Rows are points. Before rounding, the points of a table are all equally far from one centre. They may lie mostly on one side of it. Write the centre, to within rounding.

Points:
[[-9.4, -29.8, 1.3],
[-22.2, -8.5, 13.8],
[-18.5, -4.3, -5.7],
[-14.6, -18.6, -8.5],
[-7.8, 10.2, 0.6],
[13.4, 0.9, 19.5]]
Centre: [-1.2, -10.0, 6.9]

Points:
[[-22.0, 3.4, 7.1, 2.6, 25.6, -15.4],
[-21.1, -1.4, 3.6, 9.0, 21.9, 4.2],
[-19.0, 7.2, 1.4, -3.6, 23.5, -20.5],
[-1.3, 0.5, -8.8, 22.9, -4.8, -12.6],
[-26.5, -12.0, 7.1, 2.8, 5.0, -6.5],
[-15.8, 0.0, 30.6, 4.2, 12.9, -11.7],
[-6.9, -9.7, -12.8, -13.8, 22.4, -3.6],
[-13.2, -22.4, 8.5, -2.8, 9.9, 8.1],
[16.1, 2.4, 13.8, -13.3, 25.7, 4.9],
[-14.3, 0.4, -7.9, -17.3, 17.8, -3.0],
[-24.6, 8.0, 6.0, 4.0, 15.6, -0.6]]
Centre: [2.2, -2.4, 6.6, 1.3, 9.2, -8.6]

Points:
[[16.3, 1.4, 12.7, -2.8, 3.8, -6.9, -14.6, 7.0, 23.5],
[8.8, 17.2, 24.2, 11.3, 8.8, 8.2, -12.4, 0.3, 16.1],
[14.2, 16.0, 13.7, 8.6, 12.4, -0.5, -15.7, 3.1, 10.0],
[20.4, 5.6, -2.9, 25.5, 10.6, 15.1, -16.3, 19.7, 18.5],
[5.2, -6.4, 0.4, 16.1, 11.5, -9.8, -18.2, 14.0, 23.3],
[10.7, 1.4, 10.7, 16.6, -15.6, 8.3, -12.2, 20.7, 28.7],
[-7.2, 20.7, -3.4, 9.1, 0.5, 7.4, -29.6, 6.9, 16.7],
[23.0, 5.1, -0.1, 14.3, 9.4, 1.7, -7.7, -5.9, 21.5],
[10.3, 19.1, 12.2, 9.0, 3.1, 5.3, -5.5, -1.1, 1.0],
[7.9, -4.6, 7.7, 15.6, 7.7, -11.7, -10.5, 9.2, 23.5],
[15.5, 8.2, 14.7, 13.6, 13.7, -0.5, -5.7, 18.1, 16.7],
[14.7, 10.8, 7.2, 10.0, 23.0, 8.0, -2.5, 17.5, 21.9],
[30.0, 1.6, -2.2, 0.4, -7.7, 11.7, -8.8, 7.0, 19.7],
[-0.3, 15.2, -0.6, 16.8, -2.7, 2.2, -2.5, 10.8, 33.2]]
Centre: [1.4, -1.9, 2.6, 6.5, 3.4, 16.8, -11.2, 7.0, 15.6]

Points:
[[-3.0, -18.3, 11.6, -3.4, 4.0, 11.1, -12.5, 12.3, 1.6, 9.6, 8.1, 27.8],
[-15.1, -23.4, 11.7, -4.2, 0.2, 16.9, -4.8, -3.1, 1.4, 12.2, -3.7, 28.7],
[-16.5, 0.9, -1.9, 0.5, -5.3, 7.5, -27.0, 6.2, -3.4, -2.4, -1.3, 18.2],
[-18.6, -5.1, 4.7, -9.3, 4.9, 6.3, -22.1, 1.0, 4.1, 13.3, -2.7, 39.2],
[-22.1, -14.8, 2.3, -20.1, 1.6, 8.1, -37.2, 8.0, 8.2, 2.2, -0.1, 13.6],
[-12.4, -10.6, 5.1, -2.6, -4.4, -8.1, -13.7, -8.9, 25.9, 11.3, 8.2, 22.9],
[-16.4, -6.1, 13.0, -14.8, 0.9, 15.7, -16.1, -15.2, -10.1, 11.4, 9.5, 24.1],
[-9.2, -15.8, 4.7, -8.7, -2.7, 21.3, -15.1, -0.9, 4.1, 7.3, 5.5, 28.0],
[-29.0, -1.0, 6.3, 0.5, -10.4, 1.8, -2.4, 8.7, 9.5, -1.7, -12.2, 15.5],
[-16.9, -13.1, 6.8, 2.9, 4.9, 13.5, -11.9, 8.7, 18.4, -6.3, 9.9, 28.1],
[-31.4, 7.6, -6.7, -5.2, -0.5, -0.3, -19.3, 3.2, -11.1, -3.8, -10.1, 16.7],
[-26.2, -16.4, 5.4, -18.0, 4.2, 5.0, -0.4, -2.4, 13.1, 3.4, -6.7, 37.5],
[-9.5, -9.7, 1.0, -6.8, -4.2, 14.7, -22.0, -0.7, -1.1, 11.6, -1.5, 28.2],
[-16.9, -12.9, 1.2, -0.4, -2.0, 20.2, -7.5, 4.6, 18.3, 10.3, 3.0, 29.1],
[-18.7, -19.5, -5.3, -1.6, -8.8, 9.0, -20.8, -4.3, 4.1, 10.1, 8.5, 22.9],
[-20.0, 7.8, 10.5, -12.4, -6.0, 15.0, -19.2, 9.7, 18.2, 1.4, -2.2, 12.3],
[-20.1, -6.1, 0.0, -6.5, -8.7, 8.4, -14.0, 17.3, 16.5, 9.9, -5.8, 21.9],
[-9.8, -6.9, 2.0, -8.7, -10.5, 8.7, -11.8, -7.2, -6.0, 15.0, 2.2, 25.4],
[-31.4, -0.7, 4.4, -11.4, -5.7, 9.0, -4.8, 2.7, 2.1, -0.1, 5.4, 32.4]]
Centre: [-20.0, -6.3, -0.1, -10.3, 19.6, 1.8, -6.1, -0.9, 5.6, 8.7, 2.5, 5.4]
